Each row is a point. Any point is a mix of the corners, with weights that add up to 1. It lies inside the corners' shape when no weight is negative. Is each point inside? If not, which corners have a negative weight?

Corners:
(1): [-56  -5  31]
(2): [ 51  60 -59]
(3): [ -7 -37  23]
(4): [-6 19 38]
Points:
[-9 27 15] => outside (3)
[-13  24  24] => outside (3)
[-37  14  20] => outside (3)
[ -2  16 -13] => outside (4)
[ 40  49 -44] => inside

Corners:
(1): [ -4 -24   2 -22   3 -11   6 -15  -3 -21  -4]
(2): [  5  21  19  29  12  -2   6 -27   9  -5   4]
(3): [  3  -3   7  -4 -39  -3   0  -5 -43 -12 -17]
(4): [ 35 -21  -6 -26   9  17  21  16  -1 -15 -39]
(5): [  4  16  24  21  14 -17 -19  -3   6   5 -16]
(6): [  0  -2  13 -26   4   3  12   5   1 -10 -11]
(7): [ -5  -4  -8  -1   7  18 -20  10 -13 -12   4]
(8): [  8  -3   1  19   2 -21  -2  24 -14  16  13]
(9): [ 21   9  20 -15 -16  -2   1 -18  27   3  34]
(10): [ -7 -19 -15 -13  12  16   6 -30  -7  39   0]
(11): [-13 -12   5  33   9  15   3  11 -11  23 -35]
(12): [-60  15 -45 -14 -11 -32 -23 -12  18 -18   7]
Points:
[-12  -2   0  -6  -2  -8  -4  -1  -2  -1  -1] => outside (2, 4)
[-8  0 -1 -7 -4 -2 -2 -7  1 -6 -8] => outside (8)
[14  5 16 18 16  3  1 -1  3 11 -2] => outside (1, 3, 12)
[-20  -1 -16  -7   1  -6  -6 -14   3   6  -1] => inside
[ -4  -5  -5  -2   6   7  -2  -1  -7  -9 -21] => outside (8, 9)
[ 2 -6 -2 -6  3  8  0  0 -5 -6 -5] => outside (5)
[ -2   3   7  -4  -4 -11   2  -7   6  -8  -1] => outside (7, 10)
[ -4  -3 -15 -27  -9  -8   7 -14  11  -6   7] => outside (5, 7, 11)

Corners:
(1): [-11   9  -1  22   0 -12  11 -18  11 -17  24  25  -6  -3  -5  -3  28  -8
   2 -16]
(2): [ -4  35  15  13  -8  -7  -2  -7 -10   8 -25  -8   7   8  22 -13 -10  15
  -6  11]
(3): [ -1  18  13  14   4 -37  11 -13 -12  10  23  10  17   5  -1  -1  28 -15
   4  -4]
(4): [  9 -12 -60  10   0  10 -13  -8  13   2  -1  15 -26   2 -20  -9  19   6
 -11 -45]
(5): [ 20 -25  -5  -5   7  -1  -4  -5   2  14 -10 -15   9 -34 -19  -7  -3  14
  -5   5]
(6): [-12 -27 -29  10  -2  -2  -9  -2  26  15   4   6   8 -19 -34 -20  -1   3
  -9 -13]
(7): [-13  20 -12  23  18 -28   5   1  -9 -31  19  23   4  -7  31  17  48   3
   2  -8]
(8): [  4  18   3 -17  -6 -12   9  23   3  13 -10  -1  14  -6  30 -11   2   0
 -14  16]
(9): [ 17 -12 -21   1  -6  19 -11   4   7  22  -6  -6   4 -30 -24 -21   9   1
 -10   3]
(10): [ 18   4  -3  19  -1 -19   5 -12 -15 -16   1  40  -8  -7  -1  15  12 -23
  -3  14]
(11): [ -1 -17  21  -6 -10  19 -11  23  11  32  -7 -20 -20   1 -26  -6  28  12
 -22  -4]
(12): [-24  27  19 -16   3  -2  19   4 -15  18   0 -23  38  -3  19  -8   1   7
 -16  21]
(13): [ 16 -37 -17  -7  -1  38 -15  -2   1  28 -34  -3 -10  24 -33 -36  -4  11
 -10  -8]
(14): [-10  21  -9  30  13 -21  14   6   1 -31  24  12  -2   8  30  32  34  -6
  21  -1]
(15): [-10  -7  16  -4 -15   3   4   7  -2  11 -15 -28  30 -15   0 -15   5  -2
  -9   3]
(16): [ -2 -14 -28  13 -21  21 -22  -9   6 -11  16  26   6   5 -17 -15  21  22
  -1 -34]
(17): [  6   3  -2  -3   9 -17   5  -7  -5   8 -10  20  14 -15   7  23  31  -6
   3  20]
(18): [ 11  12  16 -23   6   3  -6  18  -2   8 -12 -25  27  -5  -3 -15   2  -8
  -8  16]
(19): [ 17  -8   4 -17  -6  11 -24   4  -1  30 -17  -8  23  -7  32 -14  -2   2
 -21  18]
(20): [ -4   1  18 -14  -1  11 -21  12  -7  29 -10  -4  -3 -17   7 -15 -14   5
   1   7]
(21): [ -2 -31 -19  -9  -8   0 -14   4   7 -11  12  -1 -31  -7 -25 -12  33  -4
  -3  -6]
Points:
[ -1  -4  -4   3  -1  -3  -2   1   1   5   3   1   0  -7 -10  -7  16   0
  -3  -2] => outside (19)
[  1  -1  -5   5  -4   3  -3   0   2   6  -4  -2   8  -2  -4 -12   9   6
  -8  -6] => outside (17, 20, 21)
[ 2 -2 -4  0 -2  1 -6  2 -2  7 -6  0  5 -5  0 -8 10  4 -6  1] => outside (1)
[  7   2  -1  -2   1 -14  -3   1  -5  14  -3   7   0 -19   6   1  13  -3
 -11  13] => outside (1, 13, 14, 15, 16, 18)
[-2  2 -6  7  0 -5  3  1  1  0  1  2  7 -4 -2 -2 18  0 -3 -2] => outside (19, 20)

Corners:
(1): [  3 -11   3  -5  -5  -2   3  13 -16  -2   7  -1  -4  -1   3 -12  -6   7
 -15   4]
(2): [-13  -1  10  -3   7   2   4   2  -8 -20   2  -2  -3  -4  21  27  19  13
  -6  -5]
(3): [-11  -4  20   2   1  10  -9   1  -3  -9   0 -13  -4   4 -18 -13  22   0
  -5  -5]
(4): [ -1   5   6 -14  -8  -1   8 -30   2   5   0   9  13  -5   9   0  -8 -13
   0  11]
(5): [ -6  -1  13 -12   4  -6 -10   4 -20  -2   6   0  19  -3  16  25  -2 -10
  -4   7]
(6): [ -5  -7  -5  30  11  -4  -2 -19 -11 -18   0 -11   0  19   7  11  33  -2
  -7 -14]
(7): [-28  -1   7 -13 -19   3   4   2 -14   8   4   6  36  13  13   1  -3  -1
   1   7]
(8): [ -9  17   6 -13   7   9  -3   7   7  11  -3  -5   7  10  17  -8  -6 -12
  12  15]
(9): [  4  -2  -4  -4 -16  -2   8  11 -10  -4   7  -9  -3  -5 -27 -10  12  -8
   0   9]
(10): [  4  -8  -4 -12 -24  -6  15  11  -5  17 -23  -1  10   3  13   3 -14   8
   1  14]
(11): [ -2  -6   2  60  -1   0   3 -15  -2  -6   0 -14  -2  -4  12  17  -4  -9
   1   8]
(12): [  9   2   3  -4 -38  14  -3  14  16   7   4  -1  -7   8  15  -7 -12  24
   2  18]
(13): [ -8  -8  11  18   2  18  -1   7 -25  -4   6 -15  -7   6 -15  -3   8 -12
  -1   3]
(14): [ -2  -9   6  40  -3  16   6  -7  28 -15   1 -16  11   6   2  33  -7  -5
  -4  -3]
(15): [-15 -11   2  10 -19   0  -3   4  -9   5  -1 -10  -8   7  15  -7  -7  -2
  -5   7]
(16): [  2  19  -3  -7  -4  -3  -4 -18  -1  -9 -11   9   2  -5  13   5  -8  -9
  -8  18]
(17): [ -2 -10   5  10 -13   8   4  11 -31 -14   1 -10  -7  -9   5  -6  -1  -6
   4  -7]
(18): [ -6   1   7   8 -18  11   3   9 -22   4   9 -13   1 -13  -2  -5  -3 -10
 -12 -10]
(19): [ -8 -10  -4  -4   7  17  -2   9 -24  -6   0 -10   6 -11  -6 -14  31 -11
   6   3]
(20): [ -6   3   7  -5   1  -2  -3 -14  31   0 -12  29   2  21  13   9  10   3
  -7  15]
(21): [-20 -13   3  19   7  19 -14   5 -11  -3   7 -10  -6   9 -12  -3  21  26
  -1 -32]
Points:
[-4 -4  4  9 -2  5 -1 -1 -3 -3 -2 -3 -1  4  7  3  4  0 -3  3] => outside (7, 9)
[-8 -4  2 13 -1  4  3 -5 -6 -4 -1 -2  2  2  6  5  6 -3 -3  0] => outside (3, 5, 12)
[-9 -4  6 12 -1  7 -3  2 -8 -8  3 -6 -1  2  4  4  8  1 -3 -3] => outside (4, 10)
[-8 -3  2 11 -5  8 -1 -1 -8 -5  3 -6  2  0  5  4  6 -5  0  1] => outside (1, 3, 10)
[-6 -2  4  1 -6  3  0  1 -6 -2  0 -2  5  1  7  1  3 -2 -2  4] => outside (13)

Corners:
(1): [ 35  40 -34  15   4  44  29 -22  14  15 -20   3 -22  14 -18 -34 -33  -6
   5 -36]
(2): [-24   3 -36 -18  -3  31  34  -5  20   2  25  -4 -38  -8   7 -46   3   9
 -14   6]
(3): [-10 -28  32 -29  28 -20 -38  14   2 -21  12 -30 -16  26  46  -9  -2  14
 -15  21]
(4): [  5  24  28 -21  17   1 -12  22  16   1 -47 -19  60  19  37 -17  16  35
  21 -24]
(5): [  6  36   1   1  26  -3   3  26  -8 -18 -17 -14 -10  32  22  -2   9  35
 -24 -16]
(6): [ -5 -15 -19 -37  27   8  -3  30 -15  -5  25   1 -24  12  27 -27  -1  -6
   5  -8]
(7): [ 10  33 -17  -4  -8  16  48 -10   2  25 -18  14 -31 -35 -24 -51 -11 -15
 -18 -12]
(8): [-42 -16   3 -23 -16 -13 -33   9 -18 -32  33  -4  -8  -1  38   3  -3  17
  -4  28]
(9): [ 21  15  15 -13 -10 -34  14  -8  14  15 -16 -14  28  24 -12  15   5   5
  -5 -18]
(10): [ -6  18  22  -5  40 -24 -31  10  16 -28  11 -45  -6  46  18   2   3  27
  34  17]
(11): [-50 -47  -1 -46   3 -23 -27  19 -12 -45  30  15 -15  -6   7 -18 -13  54
  -9  32]
(12): [-59 -33 -12 -30  32  10  14   6 -36 -27  35   0 -32  -7  32 -20  -5  39
   0   8]
(13): [ 14  33   6  32   8 -30  10   7  19   3 -26 -10  41  -5   2 -13  -3   8
  -1 -44]
(14): [-29 -42 -16 -14  -9  47  19  15 -17  -2  10  35 -42 -31 -14 -33  17   7
 -14   0]
(15): [-11 -27   6 -24   6  29  25  -7 -20 -41  45  17 -33 -24  -1 -22  -7  13
 -21  19]
(16): [ 37  27  -4  12  -1 -42  24 -12  53  12 -49  14  31  -6  -3  24  -9 -10
  -4   3]
(17): [ 32  28  10  20   2 -21  14   1  27  42 -13  20  37   2  14   9  -6  20
  -3  -8]
(18): [ 38  15  -9  36 -21 -27  40  -8   3   9 -43  13  41  -3 -17 -13  18  16
  -7  -6]
(19): [-39 -11 -37 -27  11  12  -2 -22 -12  -8  43  34 -23 -10  13 -53   8   1
 -36  24]
(20): [-57 -27   7 -41  -6  -5  -4  13   8 -43  27  25  -5  22  46 -29  -9   2
  -5  36]
(21): [ -4  -1 -24   1 -11  17  21   1  -7   3 -10   6  -3 -22 -50 -33 -22  -8
 -33  24]
Points:
[ -7   2  -7 -15  12   0   5  10  -1  -8   6   1  -9   7  15 -17  -1  11
  -7   0] => inside
[ -7  -5  -1 -13  -2  -7   9   4   4 -11   8   9  -7  -5   3 -17  -1   6
 -14  12] => outside (1, 4, 12)
[  5   9  -3  -9   6   3   7   4   7   0  -3  -1  -2   8   8 -16   1   5
  -3   0] => outside (11, 12, 13)
[-23 -17  -8 -30  -1   3  12   5  -7 -15  13  13 -14  -7  10 -24   0   8
 -17  15] => outside (1, 10, 13, 17)
[ -1   1  -3  -5  -6  -7  12  -1   9  -4  -7   0 -13   7  -3  -8  -9  12
  -9  11] => outside (4, 6, 13, 15, 19)
[ -2   7  -6  -9  10   5   9   5   1  -6  -1  -1  -8   8  10 -17  -4  14
  -7  -5] => inside
[ -7   1 -11  -7   6  -2   6   4  -6   2  -5   6   1  -4   6 -17  -3  14
 -10  -4] => outside (2, 10, 15, 20)
[-17  -1  -1 -30   7   4   4   8   0 -19   5 -11 -17   8   9 -16 -12  10
  -6  14] => outside (13, 14, 17, 18, 19)
[-19 -10  -8 -17   8   4   3   2  -1 -17  14   5 -15  -3  15 -23  -1  12
  -3   8] => outside (5, 9, 17, 21)

Corners:
(1): [-14  -4   4  -7  25 -54  11  -9 -28  39   2 -13 -21  32 -34  40   6 -15
   2 -10]
(2): [-21 -11   2  26  13   1  -1   1 -21  -9 -21   1  -5  38 -52  26   5 -23
  -7  35]
(3): [ -6 -14  -5  20  -7  -5 -24  25 -21  36  19  39  -9  10 -40  13   9 -16
  -9  13]
(4): [-17 -26  37  44 -60   1  38  16   7 -32  36   3   0  18  -1   9 -15  12
  18 -25]
(5): [  5  -1 -20   5  18 -25  13  -5  15  25 -14   4 -18  40 -55  39  -3 -12
  13  15]
(6): [ 14   4  39  22  -1  23 -14  10  23 -32  16 -12 -16 -24  39 -18  12  43
  -2 -26]
(7): [ 17  12  38  24  -6  -1   0  -3   7 -22  25  14   3  16  42   0 -26 -13
  19 -16]
(8): [ 15  21  -2  15  -7 -15  36   2 -11  17 -23   3 -17  13 -20  23  -9 -10
  16   8]
(9): [ 18  20 -25 -11   3  46 -48 -51   2  13 -23 -17  36 -14  21  -7  40  43
 -18  10]
(10): [-14   7 -23  -7  22 -21  -5 -16 -27  16 -31   2 -24  14 -34  36 -18   2
  -9  -1]
(11): [ 32 -16  28 -12   2   9  -6 -31  35 -21 -17  -3  16 -20  33 -14   1  40
 -36 -19]
(12): [-11 -11   1  -3   6 -18   4 -14 -12  14   0  19 -15  24 -25  11  -2  12
   9  28]
(13): [ -5  11  27  -2 -53  25  -1  26   7 -30  28  22   4  -1  -7 -23 -22  12
  20 -31]
(14): [ 20  39  18 -13 -27  40 -54 -35 -14  17   7 -40  19 -45  13  -2  10  23
 -20  31]
(15): [ 11   9  12  19   9  12 -39 -46  24   2 -15 -30  29 -48  24 -35  13  25
 -18 -18]
(16): [-15   6  18  24  -3   0  37  29  -7 -16  29  28   8  12 -23  21 -25   4
   5  -2]
(17): [  2 -16  31  -1  22  11 -26 -26  30  39 -37 -28  13 -10  48   8   4  37
 -14 -11]
(18): [ 12 -31   2  -9  -7 -27  20  32 -12  -7  11  -2 -14  14 -27  31 -22 -11
  23 -10]
(19): [-14  -3   1  -3  15  -5   3 -11  -8  16 -11  14 -15   4 -25  34  20 -30
  11   1]
(20): [-11 -27 -24 -36  10 -13  24   4  -2  49   4 -11 -29  26 -24  15 -26 -28
   6   7]
(21): [-29  -6   1  15 -24 -23  21  46  -8 -14  27  23 -18  24  -6  20 -15 -27
  -1  12]
Points:
[  7   5  10  -6  -3  14 -18  -7  -4   7  -3  -6   0 -14  -3   0   5  16
  -5  -2] => outside (4, 5, 7, 21)
[ -3  -6  16   6  -9  -5   9   7  -4   1   6   7 -11  11  -6  12 -12  -1
   5  -2] => outside (5, 9, 15)
[ -8   1   6  17 -10 -21  20  24 -14   1  18   6 -18  21 -33  23 -18 -18
  13  -4] => outside (9, 11, 12, 17, 19)
[ -6   8  -3   8   2  -9   9  -6 -11  -1  -2   1 -12  14 -40  25   3   0
  17   6] => outside (3, 7, 11, 17, 20, 21)
[-1  0 14  7 -6 -3  0  0 -1  3  5  1 -4  1 -7  9 -8  1  0 -1] => outside (9)
[ -2  -1   7  11   3  -1  -4 -10   0   6  -4  -3  -1   5  -6  11   2   4
  -6   3] => outside (13, 18)
[  3   4   9  12  -8   7  -2  -6   0 -15  -2   1   2   2  -5   7  -1  11
  -1   0] => outside (1, 3, 17, 20)
[ -9 -10   5   3  10  -6  -2 -13  -1  15  -5  10  -2  18 -14  14  -1  -4
   1  -1] => outside (6, 8, 14, 18, 21)

Corners:
(1): [-11  35  -1 -20   0  -9 -25 -31  -2 -15  10 -23  -7 -16   3 -27  -3  28
 -17  -8]
(2): [ 28 -33   5  16  -9  19  11  25   8  21  -5 -30  25   2  21  -5  -7  22
   9  -5]
(3): [ 27   8  36 -25   8  -6  -5  12   2  -5  18  -2  11  16 -18  29   0 -16
  -2   3]
(4): [-19  -1   4 -12  16  12  -3  16  19   3  20 -19  31 -22 -10 -46 -17   6
 -19   6]
(5): [  4 -35   2 -26 -16 -12  13   4   5  18 -12 -26  -6 -11   5 -16  18 -12
  -2   8]
(6): [ 31  20  18 -21  34   7  24 -16  10  14  14  14   9  29 -10  18  12 -20
 -38  26]
(7): [-35   3  29 -11  11   2   2  -7 -12 -12   7  -8   7  16   2 -28   0  28
 -10 -23]
(8): [ 30 -49   7  20  -3   7   0   0  11 -12 -22 -22  30  -6  11 -16   1  -4
   8 -22]
(9): [-55  15  10   5   1 -11   4  -1  -6  -4   5 -19   9  -8 -19  22   3  32
 -15  -1]
(10): [ 11  34 -15 -18 -17   7  20  -9 -11  -9  10   6  10  30 -16  21  23 -24
 -25  11]
(11): [ 19  36   1 -33  28  16  27 -31 -20  25  -8  -5   4   3 -21  14  13 -35
 -21   1]
(12): [  7 -21  -3 -13 -16  24  12  13  10 -10  -4 -28  -7   2  -5  -1 -28  20
  19 -11]
(13): [ 35  -3 -14 -14  53 -12  44   5 -17  -8  -6  14  -4  27 -13  42  46 -17
  10  33]
(14): [ 22  25  11  -8  41  32   6   1 -26   1 -17 -13  -2  28 -16  21  21 -22
 -24  24]
(15): [  6  -4  -4 -10  -5  12  16  12  17  -8   1 -32  13 -23  36  -6 -27 -16
  16 -12]
(16): [-23  19 -13   6  14  11  -8  12  13   6  13  10 -13 -19   3 -13  20   3
 -22 -25]
(17): [ -3  18  -4 -26  27  36 -12 -16   7   0  -4   6  18  32 -13  33  10  -9
  -2   3]
(18): [-40  -1  11  38  -4 -12 -16 -11  -4  -1  17   7  -5 -13  -1 -60 -16  11
   4 -10]
(19): [-13  22  -3   4 -12  -6 -18   6 -11  -4 -11  33  13 -16   6  -1 -13  10
  -7 -14]
(20): [ 19 -20  19   0 -24  -2  20  23  36   5 -36 -18  11   9  25 -19 -15   0
  30   4]
(21): [-22   8  32   3 -24   1   1 -17  12   4  24  -7  -3 -42  -1 -30   1  28
  12  10]
Points:
[-2  4  9 -7  5  7  6 -4  2  1  2 -8  7 -2  1 -7  2  1 -5 -5] => inside
[ -2   8   3 -10   9   5   0  -4   0  -3  -1  -9   8   6  -3   0   2   3
  -8  -2] => outside (21)
[ 2  7  7 -8  9  4  6  0  3  1  3 -5  9  2 -2 -2  6 -5 -7  4] => outside (12)
[ 6 -1  6 -6  5  8  7  1  7  2 -2 -9  4  4  1 -9  2 -3 -1  0] => outside (9, 19)
[-5 -2 -1 -6  4 -2  4  5  2 -3 -1 -4  5  3 -5  1  4  6  0 -6] => outside (6, 14, 15, 21)
[-6  4  9 -4  5  3  3 -4  0  1  4 -4  5  3 -7 -7  3  5 -8  0] => outside (15)
[ -4   1   3 -13  -1   6   1   0   6  -1  -1  -9   8  -3  -1   1   3   5
   2  -6] => outside (6, 14, 18)
[  1  11  -6 -13  12   8  12  -7  -4  -3  -7  -6   2  11  -1  11   6  -7
  -6  -1] => outside (2, 3, 4, 21)

Corners:
(1): [ 34  20  -4   8 -25  44  31 -33 -55  -6  13 -26  17  12 -41 -21 -22 -11
 -48 -12]
(2): [ 20  -5 -17 -37 -14 -13 -26  -1  23  32 -10  48 -20 -34 -24  34   4   7
 -31  18]
(3): [ -5 -14 -30 -45   3   3  26 -35 -51 -20  18  -1  36  -1  -2 -28   9  -6
  17 -51]
(4): [  7 -26  -2  -3  35 -12 -45  16  21  -6   9  40 -18 -41  -6 -12 -52 -24
 -36  28]
(5): [  3  -3 -31 -44  17  19  25 -14 -16  34  -1   7  40  18  23  16 -11 -11
  39 -35]
(6): [ 11 -15 -23  28 -29  12   5 -24  16   6  -1 -12  24   6  -5 -10  13  23
 -15   1]
(7): [  3   7  24 -60   8  34 -11   8   2   9 -13   4   2 -47  25 -12  22 -27
 -40   1]
(8): [ -2 -44   8  -2 -44  22  27 -34  24 -38  21 -13 -22 -50  15  -4 -27  49
  -7  24]
(9): [ 34  -8  -7  27  -8 -28 -52 -46  16  36  27 -24  29 -12 -29 -11  20  46
  32 -29]
(10): [-27 -27  18  -1   9  36  17   2 -14 -34 -26  11 -20  12   4 -24 -26  10
  -7   5]
(11): [ 34   2  28  21  30  -5 -56   7 -15 -29  31  22  25  -1 -30 -37 -38  32
 -16 -22]
(12): [ 25  38  -7 -41  27  12  12  15  38  -9 -36  42 -22   1 -11  15  26 -19
 -21  24]
(13): [ 18  45  24   5  31  -7 -12  28 -13  26   5 -14   3   5 -10  -2  16   7
   4 -42]
(14): [  8  10  -4  14   8   7  11 -35  26  13 -19  -8  15   4   4  35  45  31
  34   7]
(15): [  5   4  39   4 -34   0 -21  32   3   0  -8 -25 -21   3  28  49  29  22
  28  29]
(16): [  3  -6  24 -13 -19   5  12  21   6 -21 -19 -13 -15 -34  25  38  21  16
  38  -5]
(17): [ 13 -20  27  31  17   7 -18  14  10 -35  28 -26  16  14 -19  -2   6  30
  10 -25]
(18): [  7  -5   9 -16 -11 -27   6  27 -45  32   1  27  -6   1 -12  14   3 -27
  33  23]
(19): [ -7  34  40   8  24 -26 -25  51  27 -21 -10   0 -28   2 -28 -15 -39 -20
 -40  13]
(20): [-18  22 -11  -9 -16  40  15 -11   9 -10  -8 -19  -3  -3  -4  -9   3  20
  11  -7]
(21): [-13  16 -10 -13  36  -7 -12  39 -18  37 -38  -7 -13  15 -22 -36 -41  -3
 -32  29]
Points:
[  4   5   9   4   3  11  -6   7  -7  -8  -5  -8   0  -2  -9  -9  -4   6
 -19  -3] => outside (5, 8, 9, 12, 18)
[  7   6   8 -13   1   4  -1  10  -2  -3  -4   2  -1 -11  -1   4   0   0
  -4   1] => outside (9, 10)
[  8   4   1 -12   3   9  -6  -2  -1  -2  -4   2   4  -7  -2  -5  -5   9
  -5  -4] => outside (17, 18)
[  5 -13  17 -19  12   0 -11  18  -3 -15  10  15  -7 -13   0  -6 -25   4
 -10   3] => outside (1, 6, 9, 14, 16, 20)

Corners:
(1): [  2 -12  30  19 -31   7  -2  34  14  16  -5   5  30  -4  -2 -19  22 -20
  -1 -21]
(2): [ -4   7 -53   9  28 -22  33 -19   7  13  59  17  14  34  16  -3  24   3
  18   7]
(3): [  1 -49   1   2 -11   5 -11  29  -8  -8 -13   6 -33  17   9 -37  -1 -13
  -9 -27]
(4): [ 33  -3  14   5   2 -10  -4  11 -13  16  19  -3 -16  14   8  11   8 -31
 -11  17]
(5): [-19 -12  -8   6 -30   5  29  17  28  15  -6  28  13 -13  10  18   5 -27
  34  19]
(6): [ 18  20  34 -13 -12   2   1  23 -23 -29 -19 -39  12  12 -36  12 -15 -25
  -5 -12]
(7): [ -6 -18 -17   9  14   5  18  30  22 -13 -10  -7 -25  15  -3  21  22  14
  -5   6]
(8): [ 21 -30  -7   3  11 -13  18  -9  40 -10 -12  -2  22 -10 -22 -34  27  14
  -7  -4]
(9): [  0 -21  -1 -22   1  27 -16  43  12 -30   9 -30 -14  16 -16 -19  28   2
  12  10]
(10): [  9 -18 -22  21  15  34 -20 -17 -16  16 -19   2   3   8  17  18 -21   2
  17  -2]
(11): [ -7 -34  21   2   7 -15  29 -13   6  11  24   4  10 -14  -9 -16  -2  -1
  10 -27]
(12): [  1 -22  11 -15 -17   9   2   2  23  -9 -13 -13   2  21   0  -6   5  11
  -8  16]
(13): [ -5  -1  -8  14   7  15  19   8  37 -23  38 -21  -2  33  -8  -9  21  -2
  14  10]
(14): [-29  20  36 -28 -10  -5 -18 -10 -24  40   3  30 -46  11 -37   3 -36  -9
 -12 -28]
(15): [-29  -8 -34  26  19 -27  17 -16  32 -11  24  13  32 -15  11  -1  -2 -26
  -1  -9]
(16): [-34  11  25  38 -34 -30  17  18  -1 -17  -5  31 -10 -12  -5  25 -23  19
  23   7]
(17): [ 15 -37 -18  13  -9  -1  -3  45  35  -7 -12 -20  14   3 -18  26  34 -29
  29  13]
(18): [ 22  39  26 -18  40 -12   1 -13   4  -7  31   1 -13  27   1  11 -33 -26
  12 -34]
(19): [  2   9  10  23  22 -21 -10  -3  32  -6 -20 -26 -17 -15 -12  14   0 -26
  15 -38]
(20): [ 14 -60  27  14   7  26 -21 -19 -22 -13 -20  11 -36  18  27  14   1 -25
  17 -34]
(21): [  6  16   1   3 -21   2  -3   6 -19  23  31  14 -21  -1 -15  25   7   1
 -13 -24]
Points:
[ 2 -8  5  5  1 -3  8  4 11 -3  7 -3  3  4 -8  2  7 -7  7 -7] => outside (3)
[  0  -1   6   3   8  -1  16 -14   9   3   3   8  -7  13   5  16  -7  -9
  19   0] => outside (1, 3, 9, 15, 17, 21)
[-2 -7 -2  1  4  1  7 -3 -2  2 13  7 -9 12 -2  1 -3  0  3 -5] => outside (1, 17, 19)
[  2  -8   6   4  -4  -6   7  10  12  -2   7   1  -5   6  -6   2   8 -11
   5  -4] => outside (10)
[ 3 -8  3  8  3 -4  7  2  8 -1  4  1  0  7 -4  4  2 -9  6 -8] => outside (9)
[  3 -22   1  14   0   1   3   3  20  -6  -2   2   7   0   2  -6  10  -6
  14 -12] => outside (4, 6, 7, 14)
[ -3 -10   8   3   5  -5   7  -3  12  -2  11   5  -9   8   1  -5   1  -7
   3 -13] => outside (6, 10, 17)
[ -2  -9   1   8   0  -2   2   9   6   0   5   2  -6   7   1   5   0 -13
   5  -7] => outside (8)
